Each row of a before or after table is a point. The points were changed in one or more steps. Then noise was added and the rows were shuffled. The steps act on columns, c1 being the first. What was done? A step turns or swaps two columns, mirrors them in a line or flattens them onto one, adds a multiple of one to another, or multiplies or shifts one. Angles are multiples of 10 degrees, from the lower column toward the higher: turns from -170 to 170, lines from 10 to 170 but not 90. Use the fewest steps. Two steps may share a column if one is a turn and the other turns, adds or multiplies; they go together, in the order done. Otherwise the lowest column goes first.

Before (8 x 3):
[[ 50  75  67]
 [  6  40  25]
 [-19 -71 -20]
 [ 11 -19  41]
 [ 63  14 -44]
 [ 51  10 -48]
 [ 41  68 -33]
 [ 58 -53 -17]]
After, 8 rows:
[[ 40  76  68]
 [ -7   8  -3]
 [  8 -50   9]
 [ -9  63  -3]
 [ 22 -15  34]
 [ 13  37  20]
 [-13  13 -14]
 [-16 -70 -23]]
Steps: flatten c1 and c3 onto the line at 60 degrees

Before (12 x 4):
[[ 27 -12  26  11]
 [ 10  27   1  33]
 [ 14 -18 -12  36]
 [ 10   0  -9  -9]
 [-12  -8   4  10]
 [-21  15 -22  -9]
 [ 29  18  -8   9]
 [ 17 -32 -20  -8]
 [ 12   8 -28  -6]
 [ 30   0  17  13]
 [  1  31  -3 -21]
 [-13 -12 -13   0]]
After (12 x 4):
[[-22  47 -45   4]
 [ 10  80   3  26]
 [-13 -23   6  20]
 [ 27  -3  32  -8]
 [ 14   0 -16 -16]
 [  1  94  -3 -19]
 [ 14 -53 -22  26]
 [ 29  55 -14 -11]
 [ 14 -97 -40 -18]
 [-11 -36 -23   9]
 [ 28 -36  49  -9]
 [ 12  27 -59 -14]]
Steps: add -0.7 times c1 to c4; multiply c2 by 3; multiply c3 by 2

Before (8 x 6):
[[ 24 -20   4  -3 -18 -38]
 [ -2  23 -40  10 -41 -17]
 [  1  20  -4 -34 -12 -42]
 [ -7  21 -25  45 -13   2]
 [-14  15  18   8 -31  37]
 [ 15  33  46  21 -31  20]
 [  1  14  24  38 -18   9]
 [ 44 -16 -13 -17   3 -10]]
After, 8 rows:
[[ 10  67  28   8  39 -49]
 [ 15  26  43 -33  10 -66]
 [ -9  -3  40  34  22 -20]
 [-37  -9 -42 -34  10 -40]
 [  0  47  29  48  13 -27]
 [ 20   6  46  16  23   6]
 [-10   0  92  13  34  -7]
 [ -9 -29 -41  -9  23 -68]]
Steps: turn c1 and c4 by -20 degrees; turn c1 and c5 by 160 degrees; multiply c2 by 2.5; turn c2 and c3 by 60 degrees; shift c6 by -30

Before:
[[ 52 -51 -48  24  -3 -36  28 -22]
 [ 19 -71 -80  15  19 -14  15  19]
 [  2  14  28 -47 -60 -44 -23 -13]
 [ 10 -36  38 -26 -34  -4  26  17]
 [ 45 -56 -73  32  -7  51  25 -84]
 [ -4  17  46 -42 -14 -13 -17 -51]
 [ 32 -74 -18  35 -11 -36 -24 -18]
 [ 28  15 -14  12 -24 -32  28  37]
 [ 47  19  30 -36 -32  21 -17  -1]
 [-54 -17  12   2  26  20 -17 -73]
 [ 13  18  43 -52 -35  -9  18 -64]
 [ -2 -18 -22  42  -3  18   9 -23]
 [ 54  27  27 -41   0 -12  14   3]
 [-34  -6 -19 -20  -6  52 -19 -56]]
After:
[[ 17  17  56 -51 -43 -23  37 -52]
 [ 10  28 -33   8 -30 -30  49  19]
 [ 11   3  10 -49 -76 -59  -2 -29]
 [-68  17  -3  14  26  -7  36  83]
 [ 22  49  -3 -30 -41   8   6 -27]
 [-19 -53  66   1  36  22   4 -29]
 [ 19  -7  39 -45 -18 -22   4 -53]
 [-60  47  93  31 -14  62  42  59]
 [-10 -36  61 -20  -8  45   3  11]
 [-75  31  20  30 -13 -23  -3  14]
 [-39  13 -20 -27 -47 -12  48 -37]
 [ 29  51  -4 -40  -3 -25  31 -24]
 [-16  -4  29  40  -6  33  28  17]
 [-49  52  34  25  -1 -30  50  45]]
Steps: swap c1 and c2; mirror c3 and c8 in the line at 130 degrees; add 0.3 times c4 to c6; multiply c5 by 1.3; shift c7 by 20
